Each row of a before or after table is a point. One or more steps were done to the points. Then noise was added and the rows were shuffled. The steps act on how far a point lies along the listed directions, d1 being the first. Write out the steps. A step turns or swaps two directions, mirrors them in a line or flattens them onto one, adds a multiple of one to another, or multiplies one. Angles are multiples of 10 degrees, from the lower direction toward the higher: turns from -170 to 170, lines from 10 to 170 but not 90. Use the fewest steps. Two steps may share a direction if one is a turn and the other turns, adds or multiplies; they go together, in the order done. Otherwise the lowest direction goes first.
In the rows, zero is written as 128.

Directions:
(1): [ 70 110]
(2): [146  70]
Before (11 x 2):
[[156  89]
 [233 141]
 [165 133]
 [182 170]
 [ 97 129]
 [176 156]
 [158  97]
 [144 131]
 [ 98 134]
 [ 87 155]
 [214  65]]
After:
[[131 195]
 [125 184]
 [144 102]
 [108 162]
 [120 142]
 [ 26 162]
 [151 106]
 [ 83 222]
 [ 81 128]
 [ 86 134]
 [179 111]]
Steps: swap d1 and d2

Directions:
(1): [ 51 174  82 137 141 102]
(2): [159 140  92 149  47  87]
(3): [138 171  95 108 105 212]
(4): [153 153 120  37 140  91]
(5): [153  79  47 134 167 129]
(6): [181 191 132 172 175 114]
Before:
[[179 148 143  96 124 129]
 [116 151 102  60 140 108]
 [ 86 153 117 100 145  96]
 [149  71 182  88  44  82]
 [108  87  86  71 114  96]
 [157 129 105 123 158 100]
 [ 50 166  67 134 105 113]
 [ 18  38 113 118  86 164]
 [145 142 177 130 240 120]]
After, 9 rows:
[[131  99 144 197 132 151]
 [119 112  88 145 117 164]
 [ 66 124 139  88 185 243]
 [146  56 192 100 184  24]
 [ 93 163 106 160 120 141]
 [217  82 166 148 101 114]
 [126  67 119 183 124  91]
 [ 57 130 131 153  57  40]
 [136  87 162 153 120 158]]
Steps: turn d1 and d4 by -170 degrees; multiply d2 by 1.3; swap d3 and d6

Directions:
(1): [113 137 187  85 100 131  83 130  37]
(2): [ 78  46 160 148 119 103 181 176 116]
(3): [ 50 143  67  57 121 153 130 156 139]
(4): [172  52 145  54 124 157 118  99 165]
Before, 13 rows:
[[106 218  79 163 133 116  96 138 121]
 [135  74 190 159  92 118 180 145  83]
 [137 101 134 136 130 140 156 131 156]
 [133 141 109  99 154 154 133  97 115]
 [171  79 171 176 129 102 138 134 103]
 [101 171  76 153 140  90 130 143 126]
 [ 94 167 114 208 154 114 135 146 112]
 [ 44 164  69 157 135 107 140 168 126]
 [150  26 117 153 148  97 187 116 249]
 [152 105 190 197 129  90 149 127  98]
 [135 188  78 144 106 143  97 110 150]
 [142 100 144 158 132 129 136 126 146]
 [115  96 129 175 124  95 148 164 138]]
After, 13 rows:
[[106 121 111  92 150 151 149 116 110]
 [217  48 142 132 146 115 138  72 240]
 [207 155 138 153 137 126  93 100 112]
 [ 63 176  62 157 131 115 137 167 141]
 [107 169  98 208 162 121 137 133 137]
 [189 185 145 173 141 113 105  84 119]
 [156 110 140 129 130 144 142 117 154]
 [ 97 141  81 162 142  84 152 150 141]
 [167 119 133 186 132 101 125 132 149]
 [162 126 135 143 135 140 113 108 149]
 [203 146 181 176 103 128 137  94  85]
 [ 73 113 103 204 144  84 168 170 138]
 [ 82 145  64 120 102 143 124 145 157]]
Steps: turn d1 and d4 by -20 degrees; turn d2 and d3 by -70 degrees

Directions:
(1): [104 111 205 166 164  73  89 132 146 153 154  47]
(2): [155  90 196 109  94 147  96  78  32  99 128 138]
(3): [130 113  64 217 145 172 139  96  89 106 180  84]
(4): [111 161  84 143 165  67  72 139  54 178 124 175]
(5): [152 223 130 128 139 159  51  77 161  94 109 112]
Before, 10 rows:
[[125 113  99 162 122 186 175 112 128  98 152  97]
 [119 109 209 128 125 153 136 146 114 115 138 112]
 [137  63 216 160 147  91 131 109 103 100 151  42]
 [155 172 133  96 141  92  64 121 106 136 103 155]
 [118 162  64 138 130 134 143 142 113 126 140 165]
 [144 162 205 117 120 113  90 109 137 111 137  99]
 [130 142 187  71  82 136 122 126 186 120 107 102]
 [109 167 160 102 150  72 101 136 160 154 106 164]
 [131 196  66 101 143 102  78 129 185 134  89 162]
 [125  68 119 158 130 158 170 104  35 124 154  99]]
After, 10 rows:
[[155  74 176  81  98 126 170 147 157 111 118 123]
 [143  76 163  60  92  79  83 112  19 138  93 210]
 [ 94 142 132 164 159 148 169 184 195 136 148  92]
 [143 150 132 109 101 152 105 100  59  97 126 175]
 [ 87 108 103 117 123  74 157 187 142 188 134 131]
 [111 126 171 116 128  88 168 179 206 145 142  98]
 [134 187  90 153 149 205 160  99 227  88 130  49]
 [123 207  89 135 153 140  90 115 130 127 113 139]
 [114  64 187 121 122  91 149 127  72 142 139 157]
 [114 144 138 184 187  93 149 150 249 112 148  13]]
Steps: multiply d2 by 2; turn d2 and d4 by -130 degrees; turn d3 and d5 by 90 degrees

Directions:
(1): [215 172 188  66  87  96 123 106 101 107  96 152 147  68 184 133  74 149]
(2): [ 55 166  89 121  77 120 100 124 175  39 147 182 127 113 200  95 163 118]
Before:
[[145 111 133 120 138 129 127 138 106 163 130 104 133 111 122 142 125 132]
 [ 92  90  77 176 157 144 117 145 169 152 168 111 124 184  84 134 165 113]
 [159 134 145  99 109 118 126 108  97 148 114 112 139 103 120 120  93 139]
 [119  69 109 164 198 177 167 136 112 193 139  82 133 160  35 156 138 127]
 [229 128 195 103 134 110 128  89  90 163  93 115 150 117 119 167  60 155]
 [101  86 119 172 173 149 122 126 147 185 156  91 126 156  64 140 143 111]
 [  7 112  41 189 120 163  97 146 192 104 166 152 127 177 108 102 175  97]
 [160 117 122 138 119 121 130 143 121 146 123 123 121 118 116 136 113 131]
 [113 136 122 124  96 118 102 140 118  86 111 159 104 121 146 109 139 136]
 [132  82 117 157 166 128 145 118 115 173 149  92 128 170  59 144 150 122]]
After:
[[146  63 116 184 182 170 137 142 112 231 130  75 137 185  17 155 106 120]
 [150 134 124 131 104 114 122 143 132 124 126 142 129 109 137 124 122 133]
 [201 122 185 114 146 124 124 108 109 187 121 100 147  99 105 154  83 132]
 [135 178 146  99  72 103  90  88 151  47 114 180 148 101 211 128 104 136]
 [210 100 151 135 157 123 129 131 118 191 133  89 141 146  81 161 103 140]
 [143 133 135 104 116 117 116 130 114 132 125 130 136  94 156 135 125 134]
 [ 89 109 102 150 128 136 111 150 117 116 120 134  96 149 106 117 153 134]
 [108 149 113 100  85 119 112 104 127  97 130 141 138 103 150 105 124 131]
 [210 124 174  99 126  94 142  96  87 152 116 115 148 114 112 150 102 142]
 [231 130 189  87 135 134 156 105  76 162  93 114 155  78 117 157  68 157]]
Steps: turn d1 and d2 by 90 degrees

Directions:
(1): [178  82 119  97 187 165  56  60 132 169 118 188 149 127 182 208 111  87
  67  75 159 124  43 167 109 106  86 137  83 132 153 142]
(2): [105 159 149 130 154  99 122 141  62  42 188 180  73  92  73 180 142 129
 141 103 203 152  78 139 179 116  73 137 188  74  79  76]
Before, 14 rows:
[[162 110 132 122 155 142  91 102  85 112 147 193 137 113 148 173 120 124
  113  96 177 133  72 165 119  93  98 144 117  97 133 128]
 [ 71 153 150 148  80  78 176 175 145  98 169  92 117 132 100  80 135 149
  178 174 121 117 193 105 122 147 165 122 147 104 111 120]
 [104 168 132 162  24 128 217 172 185 116 119  47 144 155  86  14 105 182
  170 212  50  85 249  37 107 153 227 116 167 134 132 143]
 [ 88 160 149 141 145 119 118 118 102  96 129 147 123 107 101 155 114 136
  141 109 157 133 108 136 167 110 109 144 142 110  92 119]
 [170 109 106 119 123 160 129 110 208 218  57  99 189 164 181 106 115  99
  103 110  66  87 145 120  84 126 127  98  56 188 195 175]
 [100 181 140 145 150  78 128 151  80  66 168 156  77  87  87 146 145 131
  139 130 160 170 104 130 201 104  87 134 167  85  95  89]
 [168  92 125 112 162 171  95  80 152 194  82 132 193 154 200 142 117 108
   89 121 108 113 110 155  83 113 152 143  58 172 177 192]
 [ 97 152 122 125 113 111 162 174 103  82 160  94 107 144  77 130 153 140
  156 137 138 158 155 122 158 140 105 142 177 105 111 108]
 [119 112 114 126  96 121 150 155 159 147  92 107 174 162 122  73 123 136
  126 153  70 132 173 111 118 154 162 126 107 158 147 140]
 [152 112 117 120 117 151  86 100 176 178 108 122 191 143 202 139 119 135
   89 118  89 141 113 139 108 132 148 116  75 140 169 161]
 [171  91 104 138 118 163 119  82 205 213  79  65 183 183 179  82 113 105
  121 153  70 103 163 150  70 150 180 135  48 191 192 203]
 [133 117  98 155  80 163 156 128 158 186  85  47 168 155 150  54 126 151
  149 166  51 114 228 106  89 131 182 113  91 160 167 160]
 [175  84 113 119 122 173  99  86 196 215  81 112 172 177 186 100 113 108
   95 144  93 105 100 131  69 105 139 150  69 176 181 181]
 [ 98 144 131 151  61  69 208 191 130 115 106  98 130 135  88  62 147 144
  173 173  85 125 204  97 167 150 175 123 151 126 113 120]]
After, 14 rows:
[[183  77 119 105 158 172  68  61 162 182 111 165 140 157 175 160 113  95
   73 106 160 113  28 158  95  87  83 161  85 143 163 150]
 [127 110 117 136  73 102 186 152 169 175  70  96 167 155 140  67 126 128
  141 162  50 108 200 106 130 149 194 124  97 160 154 158]
 [ 79 172 155 147 128 112 143 145 118  97 125 126 124 112  89 123 117 150
  158 127 129 128 145 118 162 116 123 145 155 115  94 127]
 [182  98 111 101 173 169  81  80 171 189  84 159 174 141 182 180 112  75
   76  68 122  91  71 145 102 103  72 109  61 162 181 153]
 [101 144 111 131 101 116 172 177 134 118 130  65 125 163  92 101 147 144
  157 147  96 144 188 114 136 142 140 141 155 130 120 126]
 [147  94 112 111 123 140 117 123 163 171  86 133 187 163 148 113 113 117
   98 132  90 130 133 129 100 141 141 126  83 159 162 153]
 [ 76 187 137 155 108  69 166 177 106  81 148 105  88 104  86  82 148 150
  175 166 108 163 170 104 188 128 130 122 170 103 103  99]
 [150 115 124 112 140 153  65  87 142 146 137 161 165 126 187 180 122 124
   79  99 136 150  69 150 125 128 111 126  85 112 152 140]
 [158 106 105 140  60 175 160 108 235 207  75  59 195 177 169  44  83 148
  111 184  30  64 204  61  54 142 229 112  88 172 185 192]
 [169  74  93 134 124 195  96  69 158 218  74  94 185 152 189 119 112 127
   95 133  72 112 164 135  69 118 146 125  50 164 186 170]
 [134 140 142 140 130 113 118 138  65  69 170 181 110  98 109 159 126 145
  140 108 184 143  93 149 141 100 100 145 151  75 112 110]
 [ 93 128 139 145  82 107 164 153 181 156 132  75 152 148 146  78 124 138
  157 176  88 109 204 108  84 150 186 116 104 138 143 157]
 [168 108 138 107 194 159  70  69 107 150 116 183 164 128 174 197 121  91
   82  91 164 126  55 171 113  95 101 149  80 135 152 160]
 [192  78 108 117 183 178  67  41 167 198 100 137 170 165 195 171 111  77
   79  97 131 115  73 183  83 128 123 149  46 162 182 184]]
Steps: turn d1 and d2 by 50 degrees

Directions:
(1): [143 148  97 105  60 157 162 115  89 230 129 106 101  87 132 145 147 147
 124 111 110 122 138 143 196 125 107  59 147 105 170 134 192 135  69 139
  36  72 169 159 125 122  76 160  76 178 117 130 198 135 145 184  72 104
 149  80 141  81 112 106 196  71  58 185]
(2): [113 165 109 121 115 173 173 120 124 114 143 155 130 112  59  82 132 192
 150 189  97 122 163  44 142 210 128  77 177 140 190 146 120 118 102 201
 238 111  84 131 127 130 114  62 169 109 158  83 143 111 165  75 165 111
 126  29 119 118  46 113 136 109 159 140]
(3): [132 176 177 151 147 172 100 107 194 148 132 225  78 224 181 168 130 182
  76 153 202  87  72  63 125 120 192 150 138 112  93 137  81  85 100 180
  67 115 148 134 128 119 171  98 128 103 101 100 142 162 147 183  78  79
 130  58 163 145 150 169 162 130 163 118]
(4): [ 97  76  76 132 120 100 128 144 156  89  89 142 136 117 126 118 197 160
 127 197 123 120 100 137 167  94 144 155  60 204  70 153 183 100 128 133
 123  51 110 249 140 176 155  43  57 131 183 109 130 134  62 151 127 162
 146 150 130 101  72 139 153 198 144 171]
Before, 11 rows:
[[154 142 164 135 136 153 108 115 142 143 136 145 106 159 161 152 100 125
  113 106 160 120 112 103 108 121 139 129 142 108 121 119  92 123 122 127
   92 159 146 113 116 119 140 137 147 117  99 126 134 142 139 134 115 113
  120 104 128 151 152 147 118 114 117 106]
 [145 135 169 139 166 108  82 116 141 141 139 132 121 180 189 172  96 101
   91  69 165 130  93 162  96  81 153 174 109 119  95 103  95 137 139  86
   60 171 154  81 112 128 149 183 159 110  83 149 110 162 123 173 103 122
  123 179 134 149 207 143  98 129 116  91]
 [150 155 156 119 136 156 116 114 127 151 143 142 108 163 152 143  93 141
  125 107 145 117 137 106 127 128 136 121 166  92 148 139 104 139 126 155
  122 149 149  72 121 120 137 146 166 132 104 145 142 140 175 131 117 107
  128  98 136 136 151 125 124  91 124  99]
 [143 142 164 137 142 127 110 127 152 136 129 146 109 160 167 164 121 134
   97 111 152 121  96 136 116  98 153 163 112 111 101 128 110 119 116 132
   76 129 140 129 128 124 155 151 124 121 101 135 115 149 119 174 101 106
  138 146 149 130 156 143 128 133 124 118]
 [142 169 144 117 128 160 138 119 126 172 143 136 112 140 121 142  98 135
  121 104 139 118 132 112 136 154 132  95 165  78 154 113 107 132 100 146
  102 129 151  84 111 113 131 174 137 145 100 120 149 130 157 153 106 102
  121  99 138 126 150 121 139  84  94 127]
 [135 164 150 120 108 156 131 118 128 181 151 140  86 146 152 154 100 122
  112 115 140 113 122 110 136 145 134  94 163  80 150 124 106 140 109 150
   62 137 147  83 113  98 119 151 145 123  97 124 155 139 178 144  97  95
  129  90 147 122 157 141 146  97 111 124]
 [152 140 147 123 122 123 125 128 123 165 123 107 120 127 145 147 101  91
  105  70 143 127 130 158 120 119 114 124 150  97 136 113 114 141 119 107
   85 137 164 103 123 108 122 192 142 124  98 143 130 135 147 143  95 115
  125 139 124 138 187 128 127  94  92 120]
 [102 100  94 126 147 111 130 144 124  91 114 101 158  83 109 105 146 126
  135 150 110 122 140 121 122 121 118 135 104 169 115 120 130 136 152 121
  164 114 100 148 141 154 141  78 112 134 157 126 114 115  99  95 151 141
  131 165 127 119 101 109 107 154 150 131]
 [149 124  94 119 102 134 158 127  80 147 133  83 146  82  97 117 109 108
  149  96  84 145 174 144 140 158  98  83 146 116 183 132 155 160 123 108
  132 136 134  84 113 114  86 173 126 158 119 152 144 101 151  88 148 145
  136 125 111 103 135  96 125  93  91 148]
 [105 133 129 146 155 129 127 143 163  90 112 159 125 171 125 131 156 168
  102 168 160 107 108 120 136 123 148 139 104 158  95 156 129 104 129 142
  122 104 119 175 123 149 159  97 124 111 126  99 123 142 126 125 126 117
  127 119 136 135 119 148 133 162 163 139]
 [142 132 149 154 145 123 105 120 163 108 115 158 115 173 153 140 127 140
  115 137 147 121  92 116 121 124 168 156 121 122 102 138  93 105 137 140
  104 130 123 144 119 120 162 119 125 109 109 115 116 142 117 131 118 124
  132 111 142 132 152 135 116 130 150  98]]
After, 11 rows:
[[149 172 166 136 120 160 121 113 161 172 137 180  84 174 174 171 132 172
   83 127 168 104  91  99 139 114 169 138 133 104 120 136 118 102  80 170
   52 105 153 142 125 118 152 133 116 124  96 115 147 161 139 199  76  75
  148  85 165 117 139 145 166 107 124 138]
 [144 137 151 139 127 157 100 116 169 150 119 176  89 177 178 164 134 157
   94 140 175 104  81  94 135 101 163 140 118 136  87 133 118 100 105 141
   46 112 155 173 121 135 160  94 103 121 117 113 149 158 114 172  91 111
  135  92 139 139 136 161 151 134 121 132]
 [144 162 144 151 124 157 117 104 171 145 123 191  89 188 159 148 140 179
  101 154 163 102  85  78 149 140 181 129 141 119 123 151  96  90 103 182
   77 100 134 162 122 116 158 107 112 114 102 101 149 150 138 157  91  95
  140  47 156 117 135 138 156 109 144 118]
 [124 186 159 146 148 175 140 125 163 129 137 184 102 194 124 137 129 194
   93 156 173  98 119  73 134 160 156 104 155 118 138 155  98 101 101 179
  122 121 128 123 117 125 143 116 162 105  98  89 142 141 178 125 118  73
  122  50 142 144 127 148 147 116 162 127]
 [136 151 117 122  99 147 121 102 136 210 128 156  92 155 177 171 155 173
   82 120 153 107  86 129 180  92 159 112 113 141 114 131 165 114  66 143
   10  70 167 175 111 148 120 127  99 142 109 116 181 169 120 227  56  97
  154  88 153  92 134 136 186 106  88 164]
 [137  52  73 127 128  69 133 154  81  84 107  43 184  58 100 108 123  55
  164  87  68 165 166 212 116 110  83 140  83 160 130 128 169 170 177  46
  151 147 120 112 119 139 108 175 108 154 142 184  97  91  91  66 181 199
  129 233  93 109 148  98  83 152  94 136]
 [127 118 145 136 158 121  95 132 176 117 112 159 120 176 163 159 127 124
  101 123 171 114  83 138 122  96 161 167  96 123  70 119 104 113 133 116
   71 117 149 134 120 137 183 142 100 132 113 127 116 147 102 182 101 131
  124 169 144 138 169 154 123 154 124 117]
 [133 115 140 130 147 127  93 123 172 121 115 172 103 186 185 159 134 158
  104 143 174 102  92 124 144  75 167 170 102 139  75 152 127 116 137 149
   78 102 152 156 129 153 177  90 106 131 127 141 132 159 121 173  96 130
  142 131 148 127 144 147 143 153 137 116]
 [138 117 119 129 113 105 121 137 134 155  99 113 121 120 156 151 133 104
   96  96 142 123 111 172 138  89 118 140 111 128 103 123 147 132 119 100
   60  97 166 162 129 134 132 161  97 135 120 140 135 142 108 162  84 132
  136 155 126 123 166 134 143 128  89 141]
 [120 124 154 142 144 123  88 126 178 135 125 173  87 196 197 173 125 122
   86 137 179 105  72 127 123  87 172 165 102 116  65 131  99 115 138 128
   28 123 148 136 120 124 176 116 106 103 108 129 126 158 130 177  87 120
  131 142 158 136 174 172 142 166 140 113]
 [113 121  90 114 125 133 158 140  85 117 133  71 160  45  76  91 122 118
  160 128  81 135 179 112 125 161  91  89 146 139 176 110 128 157 143 127
  200 130  99 108 135 134 104 109 138 148 152 130 131 100 137  68 165 132
  126 139 117 119  89  85 103 107 128 136]]
Steps: turn d1 and d2 by 110 degrees; turn d2 and d4 by -140 degrees; multiply d3 by 2
